Each row is a point. Each copy is the shape, with its points in the same order, stretched, turned, moved and blurred by noise. Is it also mirrored, or only turned?

Shape (6 x 3):
[[-0.38 -0.56 -0.12]
 [ 0.59  0.13 -0.79]
 [ 0.59 -0.33 -0.46]
 [ 0.29  0.43  0.34]
 [-0.41 -0.11 -0.03]
 [-0.01  0.27 -0.17]]
Copy 1 (6 x 3):
[[-0.20 -0.17  0.36]
 [ 0.48  0.32 -0.68]
 [ 0.52  0.20 -0.28]
 [-0.08  0.91 -0.12]
 [-0.44  0.16  0.09]
 [-0.35  0.53 -0.29]]
Copy 1 is: only turned
Copy 2 (6 x 3):
[[-0.22  0.65  0.05]
 [ 0.36 -0.62 -0.70]
 [ 0.66 -0.22 -0.39]
 [-0.07 -0.65  0.66]
 [-0.56  0.23  0.08]
 [-0.34 -0.32  0.09]]
Copy 2 is: mirrored
Copy 3 (6 x 3):
[[-0.04 -0.50 -0.21]
 [ 0.96 -0.27  0.29]
 [ 0.79 -0.20 -0.14]
 [ 0.22  0.47  0.33]
 [-0.08 -0.26  0.17]
 [ 0.23 -0.07  0.39]]
Copy 3 is: mirrored
Copy 4 (6 x 3):
[[-0.80 -0.28  0.03]
 [ 0.20  0.30  0.69]
 [-0.02 -0.27  0.62]
 [ 0.41  0.02 -0.52]
 [-0.55  0.15 -0.17]
 [-0.12  0.34 -0.14]]
Copy 4 is: mirrored

Shape (7 x 4):
[[ 0.47 -0.18  0.71 -0.09]
 [-0.15 -0.22 -0.37  0.16]
 [-0.84 -0.22  0.75  0.17]
 [ 0.23 -1.03  0.22 -0.19]
 [ 0.37 -0.15  0.05  0.06]
 [-0.72  0.12  0.08 -0.07]
 [-0.31  0.23 -0.07  0.56]]
Copy 1 (7 x 4):
[[ 0.91 -0.18  0.08  0.04]
 [-0.14 -0.23 -0.38  0.02]
 [ 0.06 -0.35  0.61  0.67]
 [ 0.60 -0.97  0.07 -0.08]
 [ 0.41 -0.16 -0.33 -0.06]
 [-0.29 -0.02  0.25  0.12]
 [-0.21  0.16 -0.34  0.44]]
Copy 1 is: only turned
Copy 2 (7 x 4):
[[ 0.11  0.30 -0.63 -0.45]
 [ 0.05 -0.42 -0.05  0.36]
 [-0.19 -0.81  0.19 -0.93]
 [ 0.89 -0.34 -0.68 -0.16]
 [ 0.13  0.21 -0.55  0.00]
 [-0.18 -0.44  0.60 -0.29]
 [-0.50 -0.38  0.02  0.28]]
Copy 2 is: mirrored
Copy 3 (7 x 4):
[[ 0.10 -0.18  0.01 -0.67]
 [-0.06  0.04 -0.18  0.46]
 [-0.80 -0.49  0.55  0.03]
 [ 0.44 -0.74 -0.11  0.01]
 [ 0.18  0.10 -0.14 -0.14]
 [-0.81 -0.07 -0.02  0.28]
 [-0.41  0.38  0.29  0.23]]
Copy 3 is: only turned
